Rows are points. Two turns around zero, p and q, are shown by what they do to some points. Where does a point land after both, in the order given? Backwards means that the second turn is done in reverse. Each puzzle has new turns, and all numbers are rounded.
In the rows, 128 means zero.

Turn p:
[ 82 123 167] => [127 102 183]
[ 95 116 129] => [105 116 152]
[191 140 134] => [173 137  83]
[123 110 114] => [108 120 120]
[155 136 112] => [135 144 101]
[122 142 110] => [117 149 129]
Turn q:
[119 188 122] => [ 87 159  96]
[103  96 119] => [124  94 151]
[165 115 127] => [166 131 117]
[125 114 143] => [135 129 147]
Where do these land?
q, then p backwards: [131 106  99] => [141 101 148]
q, then p: [141 156 166] => [152 167 146]
q, then p: [111 130 140] => [133 124 148]
p, then q: [127 102 162] => [162 113 150]
q, then p: [130 146  73] => [ 73 130 109]

Turn p:
[135 149 152 170 181 155] => [107 169 127 180 161 148]
[136 138 119 106 122 120] => [137 126 118 103 132 129]
[142 145 113 141  95 155] => [118 116 104 127 104 164]
[143 112 115 105  98 103] => [160 111 128  98 106 121]
[110 138 121 142 124  92] => [131 132 106 134 117  91]
[128 124 133 106 125 150] => [118 121 144 111 135 144]
[132 107 152 115 123 131] => [132 133 160 119 120 130]
[ 99 155 164 143 145 124] => [ 91 166 128 139 132 107]
[126  86  84 125 139 122] => [157  79 135 142 143 117]
Turn q:
[156 116 123 150 128 133] => [158 117 118 145 121 131]
[126 126 111 147 112 130] => [126 134 111 147 113 131]
[116 113 132 138 140 109] => [117 108 120 133 137 110]
[144 146 116 146 115 100] => [143 150 110 139 121 100]
[123 131 162 146 114 124] => [126 123 157 148 117 109]
[117 144 135 152 179 134] => [128 122 134 151 183 128]
[128 122 116  31 117 147] => [114 140 136  39 112 167]
[114 126 128 114 119 146] => [112 130 137 121 120 147]
Where do these land?
p, then q backwards: [109 156 138  99 110 113] => [117 130 118  90 119  98]
q, then p backwards: [134 131 147 146 123 155] => [141 100 137 144 133 141]
q, then p: [137 107 133 121 146 163] => [125 120 160 137 136 157]
p, then q backwards: [135 101 120 141 128  60] => [180 133 145 154 113  87]
q, then p backwards: [107 111 109 132 129 143] => [124 143 116 140 120 155]
p, then q: [109 145 121 125 144  95] => [127 137 100 115 145 101]
q, then p backwards: [166 145 128 132 116 167] => [181 111 143 138 127 129]

Turn p:
[ 98 121 108 161 152 119 166 157 119] => [116 117 133 159 170 123 149 171 116]
[153  85  96 105 140 129 143 140 113] => [104  97 100 105 116 152 138 161 130]
[112 116 150  96 110 139 126  79 112] => [ 92 135 138 121 110 151 128  77 124]
[149 136 168 107 127 108 112 161 105] => [131 121 170  93 106 109 103 143 120]
[138 154 101 100 108 104 124 129 102] => [108 126 101 107 118  96 106 124 100]
[110 122 147 172 150  92 116 121 168] => [160 104 150 170 160 126 108 120 158]
[157  92 111 176 104 146 155 147 168] => [160 106 108 166 101 128 178 158 156]
[117 136 104 152 115 162 107 126 129] => [153 157 106 149 124 144 136 127 108]
[121 159 146 107 156 161 130  76 106] => [117 157 136  90 158 148 142  76 117]
[124 158 149 103 118 121 102 144 158] => [137 160 140 121 116 104  92 124 153]
Turn q:
[147 116 171 131 122 141 148 150 144] => [123 116 149 117  89 127 136 162 146]
[118 133 131 158 102 120 113 115 101] => [102 121 127 151 133 147 101 124 105]
[101 157 118 136 157 118 117 105 157] => [117 146 116 133 161 134 129 103 170]
[104 165 123 114 130 124 112 136  94] => [104 148 133 112 166 115 110 125 106]
[162  91 151  94  87 147 179 117 154] => [151 133 134 103  40 138 151 128 121]
[115 149  93 146 172 159 114 115 125] => [145 143 115 132 188 156 140 134 140]
[129 159  97 138 123 117  71 142 120] => [140 137 120 147 172 110  76 127 123]
[139 144 131 128 151 104  83 107  90] => [123 139 166 163 169 116 116 110 111]
[145 103 121 128 125 115 185 147 146] => [132 118  97 128  85 110 168 144 130]
[121  64 143 107 111 135 158 146 150] => [143  80 124  94  77 126 152 123 128]
Where do these land?
q, then p backwards: [115 160 144 124 138 139 127 142 141] => [124 137 134  98 150 131 137 144 142]
p, then q backwards: [158  99 133 130 108 136 114  96 151] => [124  92 126 131 114 126 138 103 170]
p, then q: [120 165 102 133 139 196 131 165 148] => [123 190 100 122 145  93 132 177 136]
p, then q: [107 140 152 113 171 148 122 123 112] => [123 151 167  99 151 133 142 134 144]
q, then p: [109  31 156 150 107 120 124 115 127] => [106  96 137 160  69 191 166 114 129]
q, then p: [116 162 101 122 113 123 171 100  89] => [103 157 111 125 166 112 140 119  75]
p, then q: [122 162 145 106 105 102 115 124  82] => [ 96 128 162 133 142 116 110  89  95]
p, then q backwards: [116 164 151 141 144 102 117 116 145] => [130 138 121 107 145 111  79 126 132]
p, then q: [108  69 104 126 121  99 128 131 132] => [139  72 105 120 139 158 110 138 130]
p, then q: [130 154  82 148 144 150 125 142 107] => [140 147 116 135 160 102 150 154  96]
p, then q: [173 110 144 137 131 102 135 159 149] => [150  96 129 127  82  96 123 131 141]
q, then p: [161 120 123 106 115 118 127 122 152] => [145 114 119 127 102  98 129 107 128]

Turn p:
[154 140 144  91 174 159 117 155  94  86 107 142] => [123 169 173 103 139 142 103 148 116  77  92 113]
[ 97 134  47 118 155  98 142 167 139 141 150  94] => [ 95 132  62 138 174 131 107 177 108 154 150 100]
[137 120 143 157  97 158 119  96 128 103 136 144] => [146 116 126 141  94 123 147  88 128  93 122 137]
[128 116 138 152 107 128 160 121 144 101 133 111] => [125 108 116 135 121 120 173 136 132 106 136 146]
[125 112 169 134  98 124 145  79 129 160 112 112] => [153  91 161 123 121 106 162 100 125 158 141 150]
[145 106  99 160 103 143 160 104 123 139 114 143] => [159  98  93 125 136 144 148 104 111 124 110 154]
[126 156  72 101 149 119 139 141 142 159 173  99] => [100 163  85 135 165 132 132 136 104 169 145  89]
[132 142 157  68 141 111 103 164  91  98 131 169] => [100 185 170 100 104 132  77 147 121 112 124 148]
[124 104 142 119 121 142 126 133 164 149 125 136] => [127 111 144 131 127 165 135 116 142 138 152 126]
[143  89 137 162 122 127 116 108 120 136 137 115] => [178 117 121 135 128 115 137 116 140 118 151 134]
[112 167  94 132 177  63 131 136 166 158 148 127] => [ 85 150  93 153 179 110 110 143 168 183 129 122]
[153 130 163 156  78 131 113 121 135 137  98 119] => [158  99 138 102  82 122 154 115 157 136 117 129]
[106 150 163 104 155 162 114 172  79 114 125 156] => [124 163 181 144 101 145  88 162 102 110  96 121]
[111 125 123 136 114 128 108  94 138 112 105 124] => [120  90 128 125 122 105 119 103 134 114 129 123]
Turn q:
[109 107  90 129  93 156 118 107 128  88 131 108] => [128 147  86 113  89 165 160 137 122 118 112 134]
[ 91 133 128 114  95 138 120 116 101 141 151 110] => [ 96 139 123  94 101 134 139 133 108 141 155 140]
[121 114 110 110 121 185 145 168 158 114 153 106] => [135 137 126 110 128 125 199 165 162 133 115 136]
[136 148 149 160 186  85 141 155  98 167 109 147] => [126 113 161 178 172  92  90 127 103 137 155  92]
[170 130 136 119 140 132 132 148 128 105 173 117] => [149 119 150 123 140 133 146 143 154  82 151 139]
[131  89 112  96 113 159  89 131 150 128 128  86] => [134  97 119  84 112 173 166 135 147 144 111 118]
[118 165 153 126 129 102 115 102 149 147 116 163] => [110 129 129 125 145 111  66 115 130 142 115 152]
[132 105  63 108 103 134 109 143 148 109 164 101] => [132 104  76  87 120 142 176 151 137  95 124 124]
[104 130 132 151 135 121 123 126 131 134 117 169] => [111 127 123 156 138 116 111 129 104 140 108 145]
[118 157 150 172 110 103 134 111 139 137  96 113] => [129 135 113 156  97 115  76 130 140 157 140 122]
[130 142 143 156 169 121 145  76 119 156 118 143] => [106 150 129 169 160 140  92  91 132 144 148 124]
[116 111 171 136 137  74 164 108 129 142 108 154] => [ 99 122 154 164 113  92  93  78 127 125 117 118]
[115 130 107  84 129 146 115 137 127  76 122 101] => [135 153 131  86 114 154 147 157 129 103  97 105]
[177  96 140 124 133 163 102 184 112  98 151 136] => [181  96 170 131 136 149 176 155 119 101 126 150]
[152 160 137 136 128 101 168 108 104 177  83 165] => [149 150 129 145 153  80  84  72 108 156 147 119]
Where do these land?
q, then p backwards: [ 93 131 134 128 138 126 147 145 129 127 161 147] => [109 146 141 116 139 109 153 123 130  94 137 119]
q, then p backwards: [144 136 110 109 100 135 121 137  76 119 174 126] => [149  79 132  97 100 133 148 128 111  98 144 108]
p, then q: [114 122 109 129 160  89 126 139 105 123  72  84] => [127  69 161 118 147 121 135 144 120 110 102  78]
p, then q backwards: [118 123 122 136  99 134 145 163 129 127  69 152] => [119 109 137 121 109 127  61 131 157 109 133 124]
p, then q backwards: [140 120 119  63 120 125  98 113 169 119 147 131] => [119 135 134  95 137 113 143  77  96 159 153  98]
q, then p: [122 139 103 155 142 136 139 162 118 164 135 123] => [145 152 103 149 155 126 131 163 128 150 140 134]
q, then p: [156 144 148 159 140 121 149  80 147  99 153 105] => [101 127 103 162 103 135 145  93 163  98 125  99]
p, then q: [159  92 156 155 109 118 140 152 130 115 152 167] => [163 149 111 132 143 107 134 131 140 113 108 189]
p, then q: [127 128 140 101 155 121 152 111 123 147 118 175] => [115 140 156 144 160 142 101 118 110 157 114 149]
p, then q backwards: [ 81 140 174 170 105 169 106 112 153 155 142  85] => [138  65 156 173 132 113 158 172 117 142 103  87]
q, then p: [ 68 149 115 106 147 150 130  82 151 123  90  84] => [ 91  89 137 130 122 135 125 134 107 177 112  55]
p, then q: [132 131 110 178 107 112  74  75 149 120 129 126] => [117  99  64 129 110 151 108  91 158  98 116 119]
q, then p backwards: [144 153 112  97 104 107 127 169 105 159 130 134] => [137 107 119 108 116 108 120 101  92 126 111  79]
q, then p backwards: [189  64 113 112 148 137 140 123 114 117 123 131] => [162 103 138 155 131 193 136  87 153 133 124 125]
q, then p: [134 149 154 123 145 143 128 157 122 105 124 149] => [134 148 155 122 115 130 127 150 160 125 104 137]

Turn p:
[120 160 148 220 132 134 133 138 136 149 143 121 116 131] => [153 115 184 173 147 108 126 143 120 141 124 135 168 175]
[135 115 132 134 152 116 115 114 140 145 137 150 106 147] => [134 127 140 115 138 102 129  97 122 115 155 133 127 139]
[129 113 143 119 142 130 120 132 119 114 120 133 196 138] => [110 113 116  98 111 121 134 135 153 116  99 142 165 101]
[149 120 116 135 108 122 150 111 115 131 144 143 124 108] => [142 127 109 154 141 109 122 123 119 140 119 144 109 112]
[106 120 140 108 122 119 134 113 125 115 137 149 113  97] => [122 121 119 155 136 147 125 104 136 107 133 128 106 108]
[133 120 138 115 147 117 125 115 115 104 129 109 118  84] => [152 122 116 143 126 136 124 128 130  99 122  92 118  99]
[132 123 134 111 137 137 142 124 184 130 128  81 116 151] => [137 146 117 117  90 133 146 105 142 153 139  90 134 164]
[117 139 148 110 148 140 122 110 117 127 131 125 161 126] => [108 129 113 123 121 131 112 122 138 102 109 120 157 122]
[132 134 141 112 151 142 128 110 115 106 147 125 112 137] => [132 127 104 130 125 136 130 111  99 102 134 115 143 130]
[118 105 116 109 111 104 117 141 112 161 151 126 115 140] => [ 98 117 118 127 140 107 124 138 132 143 172 124 108 120]
[134 104 133 117 120 131 122 121 144 100 138 124 129 154] => [134 113 109 114  96 134 145 113 124 131 143 138 131 128]
[142 141 119 147 113 134 106 138 135 133 146 143 139 113] => [148 138 130 138 137 125 114 148 141 130 139 158 139 127]
[130 177 126 134  99 106 141 131 118 122  66 133 115 136] => [110 161 179 133 108 141 127 147  97 134  95 137  96 126]
[112 110  31 107 148 135 126 128 127 117 140 132 107 132] => [138 124  78  92 163 128 149 151 130 111 139 132  68 166]
[130 151 139 112 140 140 153 179 121 118  97 121 170 130] => [104 153 137 107 134 155 156 153 136 143  88 119 160 107]
[129 117 145 159  79 140 115 144 124 178  95 136 113 126] => [122 116 179 130 137 131  85 131 128 183 138 143 120 124]
Turn q:
[108 121 137 109 118 138 163 155 137 124 134 158 114 101] => [114 138 139 128 144 134 136 143 126  92 130 173 144 109]
[148 139 118 171 124 113 108 123 116 138 114  97 161  97] => [121 129 103 137  79 152 112 105 109 149 101 105 125 124]
[149 130  91 125 109 153 112 119 140 128 107 108  97 148] => [166 109 111 157 121 111 125 150 138 143 131 134  92 133]
[130 134 144  99 102 149 131 131 110 112 137 175 142 126] => [155 142 181 116 139 139 126 127 117 101 132 142 129 116]
[162 167 123 118 134  85  91 109 133 131  99  71 167  97] => [120 140  94 117 120 160 104 109 122 165  66  83  81 121]
[122 134 160 138 124 130 129 150 145 146 149 142 105 145] => [123 145 137 147 146 115 130 112 156 136 145 144 156 119]
[114 119 137 130 136 119 158 133 120 145 115 170 111 149] => [113 110 146 128 150 113 117 111 126 112 147 160 145 150]
[ 95 132 109 122 120 132 126 132 140 152 142 140 141 138] => [147 146 109 120 135 119 110 132 133 104 136 130 150 141]
[161 109  87 134 176 141  97 133 126 135 133 106 102 145] => [152  83  89 145 143 111 154 134 109 163 141 101 127 122]
[121 108 137 121 114 107 151 133 106 123 156 130 115 136] => [114 143 146 104 125 100 143 134 118 138 133 150 141 131]
[138 152 141 132 140 133 124 101 111 142 110  68 171 103] => [127 134 103 109  96 177 143 108 139 145  88 101 108 149]
[124 107 113 137 146 134  97 152 128 113 104 101 116 157] => [133  93 121 155 130 106 132 157 135 146 111  98 141 138]
[139 100 139 118 119 134 144 115 154 112 134 147 140 134] => [123 119 146 110 123 111 132 124 144  99 143 127 114 103]
[110 151 141 135 129 123 167 129 130  97 151 158 129 133] => [ 98 162 155 135 138 126 140 125 116  97 154 134 127 138]
[100 117 142 130 129 129 122 105 124 118 135 150 107 114] => [114 128 143 113 131 145 115 151 132 131 162 137 138 127]
Where do these land?
q, then p: [120 159 140 135 157 150 116 140 125 131 152 128 107 153] => [134 135 121 137 137  94 141 128 129 133 110 119 166 159]
q, then p: [161 122 123 124  99  76 156 114 119 108 137 157 159 143] => [100 125 142 157 101 132 108 117  98  84 146 110 101  97]
p, then q backwards: [137 130 148 164 137 148 116 122 154 127 124 106 111 124] => [123 132 131 139 118 151  99 126  97 140 123 140 143 155]
q, then p: [109 145 123 146 128 137 100 167 153 128 135 126 131 111] => [154 129 140 129 131 130 123 171 149 125 101 136 143 141]
q, then p: [112 137 151 147 136 138 110 147 119 112 108 114 109 122] => [125 110 152 124 136 134 124 132 148 154 118 131 156 147]
p, then q: [132 117 157 152 155 129 113 150 126 166 134 124 119 110] => [110 132 114 104 129 139 145 103 146 142 118  89 140 108]
p, then q: [125  93 100 122 120 112 136  93 120 111 139 174 138 126] => [109  99 130 119 142 117 104 152  97 124 167 149 108 114]
q, then p: [115 141 118 161 127 143 140 147 119 141 139  95  93 114] => [116 130 136 137 156 112 135 146 132 155 110 169 126 154]
p, then q: [108 139 132 144 142 121 126 120 162 153 135 102 132 129] => [119 144 124 135 123  98 122 115 165 132 125 103 121 136]
p, then q: [109 120 144 141 146 139 132 147 151 124 113 114 110 143] => [135 126 136 109 120 122 158 115 164 123 126 127 123 141]
q, then p: [147 134 131 142 134 175 129 153 153 143 125 120 116 123] => [174 122 127 141 138 115 138 120 139 147 100 147 124 140]
p, then q backwards: [145  89 104  68 112  85 154 119 116 111 135 144 145 138] => [176 107 112 127 133 109 164 115 174 128 155  92 121  98]
q, then p: [167 111  82  91 123  84 118  92 103 109 117 140 154 137] => [113 123 125 109 125 125 109 130  82 115 167  79  92  82]
p, then q: [131 119 100 106 125 112 159 108  95 121 104 151 179 139] => [104 103 123 127 153 140  84 167 108 108 111 161 120 143]
q, then p: [119 123 132 112  86 137 112 118 110 142 123 130 131 151] => [131 158 143 112 104 119 122 117 123 139 149 142 142 105]
q, then p: [119 134 156 130 137 156 124 128 130 116 152 100 136 104] => [128 149 114 145 133 154 130 130 140 159 100 122 140 146]
p, then q: [119 164 137  92 113 133 135 111 120 133 103 150 105 109] => [138 135 139 157 130 175 122 154 132 147 151 123 126 149]
